Rows are points. The ring and each string are closed loops that go straight from each point to the next, and from the last back to the first. Before rounding, they use only three directions, however many columns there are. Count how often each string passes through the ring. Passing back the other way cancels.

Ring (6 x 3)
[[ 22 -30   4]
 [ 28   1  -6]
 [ -4  15 -11]
 [-29  -1   2]
 [-38 -32  16]
 [-14 -52  14]]
String (21 x 3)
[[ -8 -18  17]
 [-28 -34  -1]
 [-16 -27  16]
 [-19 -34  42]
 [-24 -47  37]
 [ -9 -31  34]
 [-13 -37   0]
 [-17 -56  -8]
 [-15 -70  -1]
 [ -8 -68  25]
 [ -1 -38  39]
 [ -1 -24  32]
 [-11 -56  41]
 [-23 -66  33]
 [-15 -42  47]
 [ -8 -22  16]
 [-26 -37  -7]
 [-46 -50  -9]
 [-60 -54  12]
 [-49 -41  39]
 [-20 -24  33]]
Times through: 2

Ring (6 x 9)
[[  61  -40   31   -2  -46  -13   11   -4   22]
 [  46   25    6  -19  -30  -10    4  -14   15]
 [ -12   51    0  -36  -11   12   13    9   24]
 [ -38  -12    9  -27  -12   21   26   29   41]
 [ -14  -92   20   -4  -28   12   31   28   50]
 [  37 -103   41    8  -48   -5   24   15   38]]
String (12 x 9)
[[ 41  73  -6 -31 -21  -9  -1 -20   8]
 [ 41  51 -47 -24 -11 -15  -4 -41  15]
 [ 26 -14 -22 -13 -19  -7   9 -17  29]
 [ 25   9  28 -20 -33   1  13   9  21]
 [ 56  35  61 -22 -48  -5   7  10   7]
 [ 86  -9  18  -4 -47 -24   1 -25  11]
 [ 80 -46 -18   5 -37 -27   2 -39  22]
 [ 78 -49  13   4 -46 -22   6 -21  21]
 [ 81 -29  64  -3 -61 -16   9   3  13]
 [ 44 -10  50 -14 -46  -4  13  12  18]
 [ 34   6  45 -19 -40   0  13  14  18]
 [ 45  67  46 -31 -38  -3   4   5   4]]
Times through: 1
String (29 x 9)
[[ -3 -47 -14 -10 -17   4  20   3  41]
 [ -6 -37  26 -15 -28  11  24  25  37]
 [-28 -50  45 -18 -29  22  32  46  43]
 [ -2 -34  33 -16 -30  11  24  27  35]
 [  6 -43  -6 -10 -22   2  18   3  38]
 [ -4 -64 -37  -6 -11   1  19  -8  46]
 [-41 -72 -11 -12 -10  18  31  24  55]
 [-67 -64  13 -20 -10  31  38  48  57]
 [-54 -52 -16 -19  -4  22  30  26  54]
 [-17 -40 -32 -14  -8   7  20  -1  44]
 [  3 -29   0 -14 -21   4  18   6  36]
 [ -9 -16  33 -21 -27  14  23  29  33]
 [-54  21  46 -39 -17  33  30  55  36]
 [-64  42  28 -45  -7  35  27  49  36]
 [-50  41 -16 -40   3  23  20  19  36]
 [ -7  -2 -48 -20  -2   2  12 -16  36]
 [ -3  -4  -8 -21 -15   6  16   3  33]
 [ -9   5  15 -25 -20  12  19  18  31]
 [-30  36  41 -38 -20  24  23  41  28]
 [-20  18  42 -32 -24  20  23  37  29]
 [  4 -16  19 -18 -26   7  19  15  32]
 [ -6  -6 -23 -20 -10   5  15  -3  35]
 [-41  24 -29 -34   3  18  18   9  38]
 [-67  35  10 -43  -1  33  27  41  39]
 [-65  21  50 -41 -15  38  32  62  38]
 [-56   4  61 -36 -22  36  34  65  39]
 [-61 -19  19 -30 -10  31  32  46  47]
 [-50 -43 -12 -21  -5  22  29  26  51]
 [-26 -53 -22 -13  -9  12  24  10  48]]
Times through: 1

Ring (9 x 14)
[[ 37 -17   5   6  21   0 -14  -3 -44 -29  -1  22 -26  41]
 [ 41   8 -21  -6  28  11  -6 -11 -46 -18 -15  15 -44  16]
 [ 14  26 -65 -12  34  34  -1  -2 -33  -6 -22 -10 -59 -23]
 [-21  11 -78  -4  30  43  -7  17 -18  -9 -10 -28 -48 -30]
 [-48 -12 -57   9  18  39 -13  35   0 -15   8 -36 -34 -14]
 [-53 -36   3  24   0  16 -18  42  15 -22  28 -28 -23  26]
 [-40 -49  42  29  -8  -2 -20  38  13 -28  36 -14 -16  55]
 [-15 -57  57  31  -7 -13 -24  29  -3 -36  35   5  -7  74]
 [ 17 -46  36  21   7 -10 -22  12 -30 -39  19  21  -7  66]]
String (19 x 14)
[[  18   60  -80  -26   38   41   11  -11  -27   11  -37  -19  -88  -48]
 [ -20   33 -117  -15   42   60   -1   12  -24    0  -25  -37  -61  -61]
 [ -47  -10 -111    4   35   59  -17   34  -19  -20   -3  -40  -25  -41]
 [ -41  -25  -64   13   23   39  -20   35  -14  -25    9  -28  -18   -8]
 [ -18  -18  -17   11   14   18  -14   22  -11  -20   10  -13  -31   16]
 [ -36  -10    8   12    1   13   -8   28   15   -9   16  -26  -46   18]
 [ -62  -35   31   26  -12    7  -15   45   33  -16   36  -33  -31   36]
 [ -59  -56   52   35  -17   -3  -22   49   29  -26   46  -23  -15   59]
 [ -32  -44   98   31  -24  -24  -14   33   30  -20   43   -7  -31   81]
 [ -10  -34   70   23  -11  -17  -14   21    7  -22   29    2  -31   68]
 [  -5  -23   10   13    9    5  -14   17  -13  -23   13   -2  -29   35]
 [  -2  -36   17   18    8    1  -19   18  -18  -31   17    4  -17   46]
 [   6  -17   18   11    9    1  -12   10  -17  -22    9    4  -34   39]
 [  40  -21   41   10   10  -15  -13   -4  -35  -29    6   28  -28   61]
 [  19   -1   17    3   11    0   -6    1  -20  -15    1    7  -47   33]
 [   6  -15  -14    8   19   13  -14   10  -27  -24    3    1  -29   22]
 [  16  -12  -48    3   31   24  -16    6  -45  -28   -7    4  -23    8]
 [  31   18  -74  -12   42   33   -6   -8  -53  -16  -25    3  -45  -18]
 [  38   59  -88  -29   46   40    9  -21  -46    6  -43   -6  -82  -46]]
Times through: 0

Ring (9 x 14)
[[ 49   9   1  10   4  24  27   1  28  -8 -16  -3  30  12]
 [ 70  45  22  18  12  19  41 -27  33  15 -19 -14  23  -3]
 [ 69  71  27   8  16   3  51 -42  23  36 -18 -17   7 -25]
 [ 45  63  18  -5  17  -6  40 -34  11  38 -15 -10   3 -36]
 [-11  22  -1 -23  15 -10  -1  -5  -6  26  -9   7  11 -44]
 [-54 -30 -27 -35   8  -4 -34  33 -16  -3  -4  24  24 -31]
 [-57 -54 -44 -37   0   2 -34  53 -15 -23  -3  30  27 -14]
 [-27 -59 -53 -28  -8  14 -10  59  -2 -41  -5  26  28  13]
 [ 16 -29 -29  -7  -4  22  12  34  16 -31 -11  12  30  19]]
String (31 x 14)
[[ 83  39  -7   5   0  15  72 -11  29  -1 -17 -11   6  12]
 [ 96  41  16  25   5  28  60 -22  43   0 -21 -17  24  19]
 [ 65  24  23  26  10  31  25 -17  39   1 -20 -11  39  11]
 [ 40  12  20  19  12  27   6 -10  31   2 -17  -4  41   2]
 [ 36  10  27  23  14  30  -4 -12  33   3 -18  -4  48   1]
 [ 68  16  20  29   7  36  25 -11  42  -7 -20 -10  42  20]
 [ 83  23   1  18   0  29  56  -6  39 -12 -18 -10  24  26]
 [ 92  32  -4  14  -2  24  71  -8  37 -10 -18 -12  14  24]
 [100  52  36  37  12  32  51 -37  50  11 -23 -22  32  13]
 [ 63  48  52  35  22  27  12 -42  40  26 -22 -17  43 -11]
 [ 36  34  35  18  20  17   2 -28  26  23 -18  -8  37 -19]
 [ 80  78  61  34  26  18  31 -61  40  44 -23 -25  30 -24]
 [105 100  46  23  20   7  72 -65  36  48 -23 -29   5 -23]
 [ 65  78  46  17  24   5  35 -55  26  47 -20 -20  16 -34]
 [ 20  27  14  -1  15   6   7 -14  13  20 -14  -1  23 -25]
 [ 23  22  -4 -10   9   3  22  -4   9  11 -12   1  13 -18]
 [ 54  62  -9 -20   7 -13  68 -21   5  27 -12  -7 -16 -28]
 [ 50  81   2 -23  14 -22  66 -36   0  46 -13 -11 -22 -48]
 [ 22  73  24 -15  24 -19  25 -42  -1  56 -13  -8  -2 -62]
 [ -1  43  31  -5  26  -5 -11 -30   4  44 -13  -2  22 -54]
 [  4  20   9  -8  16   2  -2  -9   6  20 -12   3  23 -30]
 [ 20  22 -14 -19   6  -3  29   1   4  10 -10   3   5 -20]
 [ 37  48 -14 -25   7 -13  55 -12   0  23 -11  -2 -13 -30]
 [ 40  47 -10 -20   7  -9  53 -13   4  22 -12  -3  -8 -26]
 [ 20  24   1  -9  11   3  17  -7   9  14 -12   1  15 -22]
 [ 22  40  30   5  22   5   2 -29  15  33 -15  -6  26 -35]
 [ 54  70  40  12  23   4  28 -48  22  44 -18 -16  17 -36]
 [107 108  47  21  21   3  77 -70  34  53 -23 -30   1 -28]
 [ 68  68  46  23  22  13  32 -50  32  39 -21 -19  24 -24]
 [ 33  33  31  14  19  15   3 -26  24  23 -17  -7  34 -21]
 [ 43  23  -8  -5   4   8  39  -2  16   3 -13  -2  12  -4]]
Times through: 2

Ring (6 x 14)
[[ -42   30  -16  -56  -22   57  -53  -24  -12   44  -26   -4  -10   -4]
 [ -21   19  -35   -3    2   39  -37  -39    9   10  -13   -4    6   -3]
 [  14  -10  -30   61   33   -4   -5  -34   18  -31    7    8    9    4]
 [   8  -17   11   17   17  -14   -5    3  -16   -3   -1   19  -24    9]
 [ -33   11   28  -78  -27   15  -43   33  -57   58  -32   18  -63    4]
 [ -56   30   21 -117  -46   46  -64   25  -60   83  -44    9  -61   -1]]
String (25 x 14)
[[  34  -26  -32  107   55  -11   17  -55   45  -60   27    7   38    9]
 [   5    5  -58   58   29    1  -21  -39   17  -30   -6    3    4   -3]
 [ -23   21  -36  -13   -2   20  -45  -14  -16   16  -26    4  -25   -5]
 [ -12    5  -13    1    6   28  -23  -30    6    7   -5    3    4    3]
 [ -14    9  -20    7    8   45  -23  -51   24    4    1   -5   26    2]
 [ -58   52  -50  -69  -31   70  -77  -31  -14   52  -43  -12  -16  -14]
 [ -53   42  -30  -76  -32   53  -71   -9  -31   56  -44   -3  -35  -10]
 [ -43   32  -19  -64  -25   39  -60   -2  -33   48  -38    3  -38   -6]
 [ -67   54  -32 -102  -45   67  -84   -7  -38   73  -53   -6  -41  -13]
 [ -45   32  -17  -59  -23   70  -53  -36   -2   46  -23   -9    3   -4]
 [ -58   49  -41  -73  -32   75  -73  -33  -11   55  -39  -12  -10  -11]
 [ -40   32  -31  -48  -19   40  -58  -12  -23   38  -35    0  -29   -7]
 [ -21   13  -15  -18   -3   28  -35  -18   -9   20  -16    4  -12    0]
 [ -14    6  -10   -6    3   24  -26  -21   -3   12   -9    5   -6    3]
 [ -11   10  -30    9    8   16  -30  -23   -2    2  -13    4   -9   -1]
 [   8  -10  -12   41   25   11   -4  -37   20  -18   10    6   17    7]
 [  18  -21   -2   57   34    6   10  -42   29  -28   21    7   27   11]
 [  16  -19   -2   50   31    1    6  -32   19  -24   15   10   15   10]
 [  37  -35   -8   92   51  -31   22  -27   22  -51   24   18   12   13]
 [  14  -13  -19   43   27  -34  -10    7  -19  -20   -8   21  -36    4]
 [  -8    2  -11   -3    6   -3  -27    4  -24    9  -18   15  -36    2]
 [  -9   -1    0   -4    5   15  -20  -13   -8   11   -6    9  -11    5]
 [   4   -6  -18   24   18  -18  -18    2  -18   -8  -12   17  -32    3]
 [  -5    0  -11    7   10    4  -21   -9  -11    3  -10   11  -19    3]
 [  22  -23   -8   66   38   -3   11  -38   27  -34   20    9   22   11]]
Times through: 3

Ring (7 x 14)
[[ 28 -15 -20  -1  -4 -14  -7  37  23  12 -24  -8 -39 -11]
 [ 21   3 -30  -2   3 -48 -10  16 -12  10 -18 -30 -42   2]
 [ -1  11 -15   5  16 -50 -11 -11 -20   9  -7 -35 -26   9]
 [-22   8   4  12  29 -25 -17 -20  -2   4   4 -23  -9   5]
 [-27 -10  27  18  29  15 -13 -11  34   7   3  -1   6  -7]
 [ -6 -37  44  17  10  49   6  12  71  20 -13  21  11 -20]
 [ 24 -37  14   6  -7  28   6  39  61  21 -27  14 -16 -21]]
String (26 x 14)
[[ 40 -10 -34  -6 -11 -37  -4  39   4  15 -29 -20 -50  -6]
 [ 19  20 -69  -9  12 -65 -39  34 -26 -10 -11 -36 -70  -1]
 [  6  22 -58  -5  20 -59 -40  22 -25 -11  -4 -35 -59   1]
 [  2   4 -22   3  16 -30 -22  12   1   1  -7 -21 -34  -2]
 [ 16 -20  14   7  -2 -11  12   5  21  26 -22 -12 -11  -2]
 [ 25 -13  11   5  -9 -39  24  -8  -4  34 -26 -29 -12   9]
 [  2  17 -18   4  14 -70  -6 -21 -39  13  -8 -47 -27  17]
 [  2   6   8   9  10 -57  11 -32 -27  25 -11 -42  -8  18]
 [  4 -13  25  12   5 -21  17 -18   7  29 -16 -21   1   6]
 [ -2 -10  16  11  12 -11   2  -8  15  18 -11 -14  -6   0]
 [-21  11 -16   8  33 -19 -35   1   5  -8   6 -17 -25  -4]
 [-36  13  -5  13  42 -14 -37 -12   5 -10  13 -16 -15  -2]
 [-59  14  12  20  56   4 -42 -27  15 -15  24  -9   2  -3]
 [-34 -16  44  22  31  30  -8 -18  45  10   4   6  19  -9]
 [-10 -35  56  20  10  39  15  -7  60  27 -12  13  22 -12]
 [  8 -34  39  14  -1  22  19   4  49  30 -21   5   7 -10]
 [-12  -8   1  10  22   7 -21  12  31   1  -3  -2 -16 -12]
 [-15 -23  20  14  22  40 -18  19  61   3  -4  17  -4 -21]
 [  8 -63  64  19  -5  85  21  30 109  31 -25  43  21 -32]
 [ 24 -66  61  15 -16  74  32  34 102  39 -34  37  15 -29]
 [ 41 -77  65  13 -30  78  46  43 110  49 -45  41  15 -31]
 [ 23 -41   9   5  -5  44  -3  54  76  14 -26  24 -22 -30]
 [ 16 -21 -12   2   4  14 -16  44  46   5 -18   7 -33 -21]
 [  2  -1 -31   1  18  -9 -35  35  22  -8  -7  -6 -43 -15]
 [ 24  -3 -50  -6   5 -18 -34  56  19  -7 -17  -8 -61 -17]
 [ 38 -11 -39  -7  -8 -27 -13  49  14   9 -27 -13 -55 -12]]
Times through: 1
String (25 x 14)
[[  2  -6 -21   3  16  -3 -28  32  27  -3  -8  -4 -36 -15]
 [ 15  -9 -29  -1   8  -7 -25  42  27  -1 -15  -4 -44 -16]
 [ 17  -1 -43  -4   9 -22 -31  44  14  -5 -14 -12 -54 -13]
 [  6  -4 -17   3  12 -16 -18  21  15   4 -11 -12 -32  -8]
 [ 25 -26  14   6  -9  -6  17  14  28  29 -27  -8 -13  -5]
 [ 36 -14 -12  -1 -12 -36  11  19   3  26 -29 -23 -32   1]
 [ 37   0 -29  -5 -10 -64   6  13 -23  22 -27 -39 -43   9]
 [ 13  21 -47  -4  12 -76 -22   5 -39   2 -10 -46 -51  11]
 [-10  30 -51  -1  31 -64 -43   3 -34 -14   4 -40 -50   6]
 [ -6  10 -21   5  22 -35 -24   2  -6   0  -3 -25 -31   1]
 [  4 -11   6   8   9  -9  -3   5  19  15 -13 -11 -15  -4]
 [-21  19 -25   6  34 -38 -37  -5 -13  -9   7 -28 -30   3]
 [-33  24 -18  10  42 -41 -38 -19 -19 -10  13 -31 -23   7]
 [-41  23 -12  12  47 -30 -41 -21 -12 -13  17 -26 -17   4]
 [-24   8  -7  10  34 -13 -31  -3   9  -6   6 -14 -18  -4]
 [-11  -5   2  10  21  -4 -17   4  21   4  -4  -9 -15  -6]
 [-23   4  -7  10  33  -4 -33   5  18  -7   5  -8 -20  -8]
 [ -6 -13  11  11  16   5 -10   6  30  10  -8  -3 -10  -9]
 [  8 -44  57  17  -4  38  29   1  63  37 -24  13  19 -12]
 [ -3 -53  69  22   2  69  23   8  90  32 -19  30  28 -22]
 [  2 -63  74  22  -2  87  25  20 108  33 -23  42  29 -29]
 [ 20 -77  81  20 -18  95  41  31 121  45 -35  48  30 -33]
 [ 35 -76  74  16 -28  77  49  33 107  51 -43  39  23 -28]
 [ 30 -59  39  10 -17  62  21  47  94  31 -34  33  -1 -30]
 [ 18 -30  -4   4   1  30 -13  51  61   7 -20  17 -29 -26]]
Times through: 2

Ring (9 x 14)
[[ 15  -1   8  -3  -3   8 -41   5 -29  13  15   4  12  15]
 [ 11  -7   5  -5   0  20 -38  -3 -13  33  11 -11  15  22]
 [ -3  -4 -21  -8  -4  16 -12  -9  10  19   3 -26  -4  21]
 [-10   1 -35  -9  -6   8   3 -12  16   3  -1 -29 -19  15]
 [-16  11 -48 -10  -9  -9  17 -11   9 -30  -4 -22 -40   3]
 [-14  19 -52  -9 -14 -24  20  -3  -4 -58  -1  -9 -45  -4]
 [-10  22 -49  -6 -18 -32  15   6 -15 -72   5   3 -40  -4]
 [ -1  20 -36  -4 -18 -30   0  13 -27 -66  12  12 -25   0]
 [ 11   8  -7  -3  -9  -9 -28  11 -33 -21  16  11   0   9]]
String (27 x 14)
[[  -4   19  -32   -6  -11  -25    1    4  -24  -54    5    6  -34   -5]
 [  -4   20  -33   -7  -11  -28    2    3  -26  -58    4    7  -38   -8]
 [  -5   22  -36   -6  -12  -30    4    4  -27  -64    5    8  -39   -9]
 [   0   13  -21   -7   -6  -14   -9   -1  -24  -32    5    2  -26   -2]
 [  -1    9  -25   -6   -9   -8   -7    0  -13  -24    6   -5  -18    7]
 [  -5   26  -52   -2  -28  -43   12   22  -24  -94   16   16  -28    2]
 [   3   24  -36   -1  -25  -38   -4   25  -34  -82   20   22  -17    3]
 [  14   17  -12    0  -19  -26  -27   25  -46  -54   24   28    1    7]
 [  17    8   -2    0  -14  -11  -37   21  -40  -25   23   20   13   15]
 [  24   -6   27   -2    2   16  -61    7  -40   33   19    9   27   18]
 [  23  -11   30   -3    6   27  -62    0  -30   53   16    0   31   23]
 [  11   -4   -2   -3   -7   14  -34    5  -12   19   15   -7   17   25]
 [   7   -4  -12   -4   -9   13  -25    4   -3   15   14  -13   14   27]
 [  10  -13    3   -5   -1   30  -37   -5    0   49   10  -21   22   30]
 [  11  -14   11   -7    6   34  -41  -12   -3   60    6  -23   18   25]
 [  11  -15   11   -7    6   36  -42  -12   -1   63    6  -24   19   27]
 [  13  -17   18   -7    9   40  -48  -13   -5   72    6  -23   22   26]
 [   9   -7    6   -6    4   22  -36   -9  -12   39    6  -14    7   17]
 [   1    5  -21   -6   -8   -1  -13    0   -9  -10    7   -9   -9   12]
 [   8    1  -12   -3  -11    5  -25    8  -12    0   15   -4   10   22]
 [  24   -7   24   -1   -2   18  -59   10  -34   32   21    7   33   24]
 [  22   -5   27   -3    6   16  -57    0  -40   34   14    7   17   12]
 [  10    1    6   -6    3    7  -35   -5  -27   13    7   -1   -4    6]
 [   2   10  -23   -5  -12  -12  -12    6  -19  -30   10    2  -13    7]
 [  -2   13  -33   -5  -15  -17   -3    7  -15  -42   10    1  -18    7]
 [  -7   26  -55   -3  -28  -42   15   20  -20  -94   14   13  -31    1]
 [ -11   34  -66   -3  -32  -56   26   23  -24 -121   13   19  -44   -6]]
Times through: 3
